Rows are points. Before rounding, the points of a table are all equally far from one centre. They may lie mostly on one side of it. Write the centre, to within rounding.
(in the rows, 128 means zero)

Points (7 x 3):
[[118  59 100]
 [113  62 149]
 [173  98  79]
 [111  57 119]
 [155  55 157]
 [168  49 123]
 [127  52 104]]
Centre: [145  98 126]

Points (11 x 8):
[[158 121 127  69 158  68  81 110]
 [106  28 114 144 169 124 101 176]
 [135  74 165  59 184 131  83 150]
 [113 135 115 132 119 227  45 125]
 [182 160 114 188 144  94 131  76]
 [133  68  78 149 143 143  28 128]
 [180  66  97 179 191 187  84 209]
 [179 151 145  62  94  86  65 121]
 [116 134 121  79  80  66  95 196]
 [111 122 142  90 144  88  76 233]
 [110 139 135 131  64  61 148 169]]
Centre: [164 123 124 134 125 147 115 162]

Points (18 x 11):
[[ 75 128  86 172 120 119 117  81 155 203 161]
 [ 39 181 118 165 105 111 137  60 108 182 113]
 [ 33 132 122 172 131  86 110 114 156 178 130]
 [ 29 152 118 210 111 117 108  61 119 138 144]
 [ 79 164  50 148  72 160 155  50 113 140  97]
 [ 49 105  81 117 105  49 138 125 159  99 121]
 [ 67 196  86 153  60 101 122  60 158 129 106]
 [ 40 139  47 158 164  76 139  81 132 175 110]
 [ 57 157  91 185 126  49  80  68 113 140 165]
 [ 41 131 107 200  97  59 126  81 110 171 162]
 [ 78 161  57 195 118 110 148  61 176  58 127]
 [ 59 161  53 137  96  92 120 106 154 195 122]
 [ 33 142 126 149 124 106 115  38 132 126 117]
 [ 79 165 100 105 132 109  85 137  46 137 140]
 [ 62 155  59 207  74  91  87  89 164 139 125]
 [ 39 127  99 164 101  76 146 110 157 187 146]
 [ 76 125 118 181 138  38  90  78 138 170 108]
 [ 37 136  81 161 130  81  86 167  75 144 119]]
Centre: [110 144  90 168 120 102 141 110 109 120 120]

Points (25 x 18):
[[147  86 100 137 153 171 142 117 189 132  82 127 168 149  64 195  66 124]
 [127  86 140 168 195 143 105  92 177 137  43 120 168 132 112 117  47 106]
 [154  52 147  93 134 115 196 103 201  74  70 115 186 119 114 155  81 182]
 [126  66 147 136 226 137 163 144 172  87  53 111 194 138 141 182  97 111]
 [154  45 125 156 165 142  91  79 184 122  57 150 160 148  95  78 102 115]
 [149  66 141 133 213 147 115 122 174  85 111 124 213 157 113 101  67 137]
 [108 110 136 157 140 184 128  87 125  95  19 174 179  81  85  95 130 128]
 [107  88  96 127 171 190 143 128 217  44  54 135 229  67  80  91 118 159]
 [189  84 118 156 153 175 162  95 210 130  24 129 192 115  42 136 129 163]
 [156  46 123 158 160 138 148 143 155  75  90 181 188 140 100 140 157 137]
 [174  47 171  57 182 186 158 108 167  96  49 156 153 115  68 108 120  83]
 [153  90 169 151 152 127 139 171 222 112  32 167 199 131 107 125 129 160]
 [161  98 122 159 164 120 121 116 193  99  56 126 122 149  78 141  74 153]
 [185  44  95 142 147 137 182 126 185  92  42 121 229 120  56 135 108 109]
 [134 127 100 123 166 116 181 176 160 152  46 182 196 130  56 140 119 136]
 [131 142 143 119 170 177 120 168 223  89  28 130 199  95  63 155  87 135]
 [195  99  90 154 192 145 161  97 174 115  63 136 205 116  54 155 140 176]
 [138 158 119 120 117 162 118 122 176 131  50 197 190 136  74 107 108 134]
 [156  49 119 148 139 138 129 102 167  88  20 136 164 102 134 163  93 142]
 [141  56 135 135 167  91 146  99 187  92  35 141 184 139 122 184 100 122]
 [208  45 143 100 190 140 193 108 200 112  61 125 215  69  76 124 107 159]
 [161  59 143 119 154 154 146 146 178 112  40 182 131 151 119 149 121 135]
 [148  72 121 130 139 133 160 167 230  94  58 157 183 141 152 139 189 122]
 [145  83 168  82 147 143 115 126 171  58  45 183 202 107  79 102  92 117]
 [148   7 116  67 140 167 115 108 167  89  60 113 200 140  74 142 155  96]]
Centre: [122 103 130 105 161 146 156 115 180 123  82 103 178 101 100 111 138 120]
